Rows are points. Before rounding, the points of a table are all equally far from one centre. They may lie mostly on one side of it. Where is the centre, to within rounding?
In the rows, 128 means zero.

Points (9 x 2):
[[125  80]
 [142  75]
 [138  76]
 [134  76]
 [116  89]
 [123  82]
 [113  98]
 [123  82]
 [130  78]]
Centre: [141 105]

Points (9 x 4):
[[175 134 124  87]
 [164 113 155  97]
 [166 141  69 137]
 [158  91  69 132]
 [183 134  95 118]
 [147 136  97  63]
 [ 97 190 111 149]
 [153 104 123  69]
 [183 140 120 108]]
Centre: [115 126 113 123]

Points (14 x 8):
[[174  78 141 102 182 170  99 100]
 [142  97 163 155 157 174 109  96]
 [150  89  98 106 172 158  66 108]
 [122 123 125 134 182 182  83  92]
 [148  51 128 111 127 158 124 119]
 [154  74 113 124 161 168 101  74]
 [140 117  98 112 131 168  94  77]
 [142  74 128 132 185 172  87  88]
 [159  99 147 138 172 189 122 105]
 [129 114 118  92 117 177  95  99]
 [150  67 136 121 190 174 117  89]
 [142 109 111 108 135 195 124 118]
 [141  99 126 103 155 201 112 105]
 [148  92 126  85 127 157  98  70]]
Centre: [130 107 131 112 161 130 118 114]

Points (14 x 9):
[[159 102 193 103 132 154 128 175 136]
 [150  89 184 123 174 140 142 135 146]
 [150 104 170 129 161 197 162 136 125]
 [134  86 145 121 141 182 176 153 169]
 [ 64  99 158 170 115 165 160 136  89]
 [115  97 161 129 143 185 188 138 151]
 [116 159 178 156 108 192 152 171 119]
 [148  94 162 146 146 196 148 107 159]
 [104 115 163 145  75 198 168 140 122]
 [132 126 182 124 119 196 134 147 171]
 [109  84 158 142 120 173 194 153 164]
 [128  99 166 108 140 201 158 130 125]
 [107  81 131 125 156 192 144 113 115]
 [122  78 119 137 150 161 189 155  99]]
Centre: [126 105 146 156 120 148 131 149 127]

Points (15 x 12):
[[135 153 140 106  99 156 184 127 111 158  62 151]
 [129 136 152 108  79 174 157 177 114 161 100 178]
 [118  84 140 112  97 158 182 167 122 166  82 173]
 [157 107 155 113 118 185 180 154 143 184  61 152]
 [127 153 145 127 107 170 163 159 132 137  98 194]
 [154 145 154 115 113 160 153 181 136 169  62 177]
 [121 139 144  79  93 201 156 141 161 141  88 141]
 [109 127 136  95  91 177 181 130 138 156  52 124]
 [112 167 180 108 116 165 164 126 129 178  79 139]
 [144 100 157 109  93 197 173 147 132 173 101 174]
 [ 99 129 150 117  81 164 168 173 132 201  91 137]
 [119 106 150 102 160 156 153 143 110 192 124 152]
 [101 132 127  81 112 135 156 157 129 163  74 165]
 [140 119 142 111 118 176 174 152 120 175  96 187]
 [151 146 147 125  99 190 173 129 151 182 120 167]]
Centre: [138 111 145 137 108 147 125 138 139 147  98 122]

Points (18 x 14):
[[ 70 127  97 110 183 151 123  52 146 135 141 136 145 168]
 [ 61 140 124 150 157 164 107  67 123 137 118 118 159 169]
 [ 91 128 105 126 196 177 101 111 128  99 131 121 125 177]
 [ 65  99 114 136 166 139  87 129 145 103  97  97 133 132]
 [109  81 138 147 171 161  89 102 113 112 115  96 122 162]
 [ 98 122  79 192 151 144  93 122 154 105 144 104 138 193]
 [ 94 127  92 147 158 175 119  85 109 116 171  79 126 187]
 [ 91  96 106 167 186 141  98  96 138  85 154 102 117 172]
 [134 121  87 151 160 143  68  88 129 111 128  55 157 143]
 [ 85  93  97 155 165 178  96 122 144 120 180  82 165 174]
 [ 86 112 115 170 161 155 118  55 163 124 128  92 126 177]
 [ 89 138 120 119 183 154 106  68 153 105  93  98 141 173]
 [111 108  49 132 160 149  92  79 148 112 129  95 126 167]
 [122 134 101 134 191 162  82 111 120  99 121  91 169 179]
 [ 72 118  91 117 174 164  90 100 174  84 128  99 131 176]
 [112  95 134 133 180 188  76  88 151 134 159  85 130 183]
 [ 94  70  82 150 147 154 101  71 149 118 160  86 135 169]
 [ 91  98 125 167 161 142  78  74 134 118 118 104 132 196]]
Centre: [116 133 127 118 134 120 106 113 153 131 158 110 142 155]

Points (26 x 20):
[[124 137 126  65 161 138  98  88 187 116 126  94 124 117 114 162  72 165
  160 129]
 [180 161 131  58 196 114 131  93 170 107  92  89 111 116 136 189 112 148
  126  94]
 [138 113 137  80 153 152 127 114 159  79  63 133 147  91 106 168 130 110
  129 127]
 [165 140 146  86 159  89 126  93 193  95 102 114 116 145 157 172  72  80
  136 113]
 [116 150 109  57 192 109 123  75 182 103 125 115 121 126 145 194 139 140
  163  98]
 [139 139 139  72 120  99 146 127 187 128  94 101 113  84 136 171  99 143
  113 131]
 [122 130 123  88 206 131 125 107 187  92  99 120 114 102 119 195 129 107
  124  99]
 [121 132 158  66 171 126 108 102 198  97 139 114  64 119 134 170 139 112
  136 109]
 [137 162 139  66 188 102 142 108 196 122  97 110 124  91 135 183 111 120
  164  81]
 [117 155 176  61 162 164 123  77 170 118  73  93 108 130 122 206  81 131
  126 109]
 [137 149 133  71 184 138 142  94 205 145 113  91 122 118 185 165  90 120
  126  68]
 [134 133 137  74 167 145 142 116 186 150  66 108 112  93 151 174  96 116
  135 107]
 [142 148 132  79 192 124 109  99 173 145  98 131 107 123 130 177 144  68
  148  82]
 [118 136 120  46 173 103  83 108 166 110  90 132 102 116 141 171  91 121
  127 119]
 [146 148 133  55 189 104 148 130 174  98  92  83 106 106 130 190  91 107
  140 120]
 [141 117 142  44 167 143 102  92 177  94  85 129 129  92 123 186  86 123
  155  83]
 [176 174 130  38 162 121 115  99 163  96 102 128  80 118 131 206 109 126
  114 119]
 [121 145 110  49 190 118 154 104 168 114  96  85 122 113 140 182  74 137
  140 121]
 [153 135 125  77 186 104 126  85 184 101  96 109 104 128 170 163  83 124
  159 108]
 [157 118 140  33 177 143 123  98 167  95  82 145 118 105 140 185 108 144
  146  88]
 [136 140 126  87 183  84 164 117 173 101  99 103 112 119 140 163 145 141
  148 118]
 [143 175 111  57 147 126 148 119 194 137 113 105  93 124 125 201 102 147
  155 110]
 [163 146 134  85 154  89 108 135 192 120  94 142 116 100 135 184 113 149
  129  89]
 [170 130 118  71 147 124 139 103 145 119  79 106  97 135  97 185  89 114
  167 117]
 [136 137 122  51 155 108 138  94 184 118  88  88 109 116 149 189 107 143
  166 105]
 [135 130 153  86 160 100 150 100 174  99  90  76 122  94 128 187  95 121
  163 134]]
Centre: [135 157 152  87 142 146 129 119 125 108 144 117 140 130 149 171 110 117
 131  98]

Points (29 x 24):
[[173 140 131 127  90 137 108 217 113 181 132  79  98  98 132 118 128 119
  146 109 116  87 105  86]
 [175 105 105 103 124 139  65 197 120 157  89  97  85 103 104 114  70  95
  160 123 150 100  77 102]
 [181 110  94 128 137 129  96 169  52 213 112 103 100  93 115  97 113 127
  133  96 117 120  98 119]
 [144  94 137 146 146 140  96 198  82 189  84 129  82 119 116 131  67 132
  154 109 138 102  81 129]
 [155  98 126 123 142 153  73 217 102 171 108  84 112 122 137 127  96 104
  143  92 146  69  96  89]
 [129  76 145 122 136 160  94 207  86 181  98  86 123  97  99 123 103  98
  157  96 149  78  90 116]
 [180 123 164 108 109 150 105 213  76 165 110 120 107  96  98 146  87 103
  141 132 115  95 125  80]
 [155  69 135 141 132 155 109 206  80 182  90 107  92  94 113 125  92 126
  185 135 135 127  87 120]
 [175 110 126 103 136 157  91 202  69 180 114 103  88  72  96 111 107 153
  147  90 135  97 114 147]
 [166 127  94 165 131 155 114 194  87 201 107 110  80 124  90 131  69 118
  146 143 163 108 129 123]
 [106 148 133 136 152 162 102 202 119 192  96  92 104  88  98 145 109 130
  152 111  91 137  88  68]
 [164 123 138 111 113 173  99 196  75 176  98 128  73 109 115  87 118 101
  135 108 166  87  97 110]
 [167 106 133 148 122 173  92 198 115 194 112 115 102 108 119 112  92 118
  143  79 131  67 116 130]
 [148  90 102 145 109 133  95 209 101 165  88  87  88  98 110 114  91 107
  162 101 119  83  83 128]
 [156  93 114 137 137 151 103 220  79 175  96 120 100  98  92 132  65 123
  155 102 148  77 105 102]
 [181 103 146 132 120 164  94 193  92 188 139  98  96 105  94 131 106 130
  119  86 111  86 100 101]
 [168  84 121 154 128 153 104 163  96 131  79 129 109  89  87 135 102  91
  153 132 144  93  80 115]
 [152 116 161 134 124 122  75 190 120 179  99 112 112  77 153 145  72 120
  129 128 157  88  97 101]
 [173 125 122 142  98 153  78 170 102 180  97 115 139 102 121 144  82 117
  153 111 107  91  78 110]
 [182  99 155 126 115 133  90 197 116 178  96 108  69  90 105 118  85  94
  154 161 123 110 101 113]
 [171 119 141  90 112 119  90 192 111 164 122  75 101 108 123 134  66  76
  151 103 128  88 130 104]
 [150 122 143 113 121 146  89 185 141 184 106 115  64  69 119 150  69 118
  147 122 135  83 108 103]
 [168 117 128 124 104 178  93 177 102 164 118  99  79 122 134  78 105 102
  159 105 150 100 106  71]
 [166  92 140 130 117 155 117 191 118 140 116 100 114 113 117 121  66 115
  166  87 152  88  79 107]
 [176  80 112 153 102 158  85 232 124 158 111 121 106 119  93 125 116  89
  150  97 130 120 125  84]
 [155 113 129 129 124 148  58 204  96 167 140  74  94 104  98 125  70 119
  161  92 138 103  87 120]
 [170 114 149 133 157 156  82 215 110 165 116 117  83  96  95 141  69 145
  139  91 135  89 125  91]
 [192 129 146 135 133 140 109 216  99 186 108 103 135 104 126 133 127  63
  139 103 137 112 113 122]
 [179  99 142 101 119 139  94 207  98 151  80  97 101  70  89 132  84 118
  120 118 138  88  95 132]]
Centre: [130 118 115 116 137 136 104 178 115 157 120 118 117 109 111 117 112 120
 132 127 134 130 126 114]

Points (31 x 24):
[[107 120 131  94 115 101 144 105 151  40  87 142 171 147 121 132 159  69
   43 151  82 150 104 133]
 [ 90 106 114  93 143 116 170 115 166  53 106 155 125 118 137  86 167  58
   86 177 115 163 115 114]
 [112  93 147 134  95 137 178 122 164  61 132 110 168 133 150 130 180  78
   86 150 110 149 103 114]
 [112  94 111 130 142 139 172 140 126  47 158 149 134 112 149  93 175  66
   80 165  82 156  93 117]
 [137 124 128  75 117 149 175 130 153  86 134 144  81 165 144  88 157 101
   68 134 122 145  99 115]
 [ 88 102 112  74 158 162 158 121 141  55 112 146 146 146 154  92 188 113
   81 162  77 114 110 125]
 [ 93  73 149 113 149 135 183 133 119  76 119 113 140 114 153 127 143 112
   67 170 133 181 103 127]
 [ 96  80 122 119 118 144 152 150 129  84 102 103 151 163 144  89 143 113
   77 161  96 126  66 130]
 [ 95  96 110 118 138 152 172 102 115  30 123 151 125 107 176 107 155  80
  102 160  95 140  87 157]
 [ 89  96 122  87 123 170 164  89 150  63 119 173 164 137 148 112 143  84
   94 195 120 147 108 102]
 [ 85 118 141  77 146 151 177  99 102  68 109 111 143 121 151  83 139  91
  103 145  97 161  91  96]
 [121  78 187  72 114 130 166 119 167  58 122 147 148 130 151  85 142  93
   86 142 100 158 101 115]
 [120 107 148 119 119 126 163 130 119  39 128 139 142 123 179  75 131  90
   73 164 107 157 113 124]
 [124 105 113  89 121 112 146 115 129  32 119 112 135 102 108  72 161  57
   83 138 111 162  99 143]
 [111  53 117  68 110 135 181 133 112  51 100 151 169 128 122  96 155 116
   70 136 120 144  79 146]
 [107 105 130 118  92 145 174 106 158  37 131 144 176 120 154  97 161  87
   80 154  83 135  83 128]
 [126 112 114 115 136 116 136 101 136  55 101 139 114 140 144  77 161 138
   93  97 113 152 119 114]
 [103  97 115  84 146 136 174 106 120  54 111 164 134 128 159  56 167 107
  107 167 122 107 100 112]
 [ 93 100 128  85 118 106 154  93 133  53  88 151 192 150 115 108 123  60
   79 137 127 122  69 142]
 [100 142 109  71 151 135 160 127 152  52 110 113 146 142 122 103 191  97
   57 117 110 141 101 130]
 [ 83 114 110  88 162 149 188 117 128  43 119 145 132  93 141  89 143  81
   58 170 130 119 102 113]
 [ 94  91 143  87 131 109 170 105 150  64  91 142 126 105 173  86 164  75
   75 177 128 108  95 156]
 [127 131 163  96 103 136 182 130 136  28 146 140 155 149 135  97 132  76
   80 129 114 133  80 129]
 [111 140 148  95 155 143 151 131 115  58 118 137 155 149 126  89 192  77
   88 152  97 144  58 126]
 [103  99 140  87 125 147 183  90 129  48  94 152 164 142  97  81 150 124
   83 139 131 123 119 112]
 [108 140 151  76  84 136 186  91 154  64 111 118 153 122 162 100 165  89
   99 161  89 110 130 112]
 [ 80 109 141 107 130 129 153 116 119  34 131 103 151 151 148  98 153 102
   77 142 120 127 109 128]
 [ 90 110 102 116 102 167 198 138 111  61 110 186 146 103 145 106 141  49
   72 133 107 129  97 121]
 [135  78 142  88 142 127 158 116 126  42 114 146 181 164 119  95 135 104
   81 146 117 160  66 137]
 [ 95  91 117 113 110 128 188  87 132  63 102 147 150 121 177  87 127  84
   81 118 115 138  78 116]
 [121  87 159  71 152 154 168 125 117  51  87 126 123 122 128  86 172 100
   69 145 103 150  76 133]]
Centre: [133 115 122  93 132 125 148 128 129 104 118 152 144 105 124 138 135  97
 103 141 103 120 108 133]

Points (30 x 24):
[[138  70 122 145 113 141  67 134  86 119 147 124 196 144 128 141 116 171
  115 143 123 144 135  91]
 [105  65 116 132 133 133  65 105  74  89 133 135 178 166 142 136  77 149
  125 115 164 128 173 123]
 [138  76 108 148 144 143  78 116  81 113 145 174 180 168 142 134  78 140
  107 139 133 132 161 122]
 [107  55 126 126 111 135  89 100  73 142 134 141 154 193 133 124  85 153
  129 101 125 126 163  82]
 [135  62 148 171 135 143  58 110  73 139 124 143 167 174 138 117  76 136
  113 128 140 141 176 134]
 [123  56 105 145 152 136  92 117  66 137 162 122 163 181 133 119 102 174
  144  95 129 119 162 115]
 [108  61 115 167 100 139  67 121 100 152 131 156 172 197 134 132  91 148
  137 127 141 112 129 114]
 [121  58 122 123 132 146  82 129  61 159 151 141 182 169 141 123  71 159
  119 138 177 101 148 121]
 [137  92 148 126 133 140  70 103  65 157 115 150 213 188 131 138  71 164
  141 103 142 119 159 119]
 [108  64 111 168 142 119  68 127  71 171 127 143 185 192 133 155  81 156
  115 106 155 121 176  86]
 [138  71 108 145 129 138  64 129  64 159 124 149 200 168 133 142  94 171
   88 102 142 120 176  81]
 [131  82 125 179 162 148  73 129  53 142 130 149 188 186 150 151  68 161
  125 114 150 104 174 119]
 [150  55 113 150 137 119  77 131  65 152 150 136 180 198  94 157  84 153
  121 103 143 115 168  94]
 [103  78 146 137 131 158  97 109  91 165 124 127 177 144 148  94  64 159
  107 123 162 140 130 115]
 [101  85 112 157 140 143 101 123  61 141 139 127 206 166 156 154  61 158
   97 103 163 133 182 105]
 [114  71  91 151 129 139  85 110  89 138 112 134 196 176 153 111  73 157
   95 123 152 128 168 102]
 [121  78 110 179 121 117 104 100  62 138 133 145 173 145 131 163  55 165
  133 128 164 129 154 113]
 [120  74 126 147 100 118 103 135  53 150 126 138 193 177 145 145  63 163
  125 115 152 155 162 109]
 [133  74 115 162 133 135  88  98  89 173 171 130 176 187 123 139  91 160
  124 143 129 128 154 154]
 [136  81 127 150 105 139  56  91  87 175 120 139 163 189 116 151  77 195
  128 117 179  94 177 118]
 [136  88 121 149 136 150  74 108  56 137 138 177 186 193 120 165  87 158
   94 133 155 133 164 130]
 [143  84 102 136 149 117 104 128  65 166 136 148 179 185 139 143  62 149
  118 138 139 152 159 119]
 [129  78 108 181 136 144  73 128  88 141 148 120 192 169 161 147  74 152
  152 142 155 106 160 103]
 [111  66 103 158 141 151  75 114  85 137 142 121 194 170 139 130 102 168
  121 156 133 116 182 100]
 [112  46 115 177 145 135 121 116  89 134 123 129 182 172 159 148  93 143
  106 126 168 113 164 128]
 [115  70 109 163 140 122  81 125  76 180 148 140 181 173 122 134  87 162
  120 119 122 155 143 112]
 [131  44 131 153 143 133  79 103  87 134 116 139 168 188 124 135  82 169
  105 126 170 138 138  89]
 [ 87  72 122 143 158 121  92 109  60 139 166 120 183 169 143 128  86 157
  122 144 144 141 174 114]
 [ 86  50 125 144 124 149  88 135 102 141 139 139 166 199 121 146  82 151
   84 128 160 128 180  81]
 [121  65 135 154 101 141  84 127  58 141 142 138 205 169 152 166  86 163
  100 132 164 120 183 112]]
Centre: [125 132 146 146 128 120  97 133  99 137 132 119 152 168 121 139 106 154
 106 115 155 105 159 113]
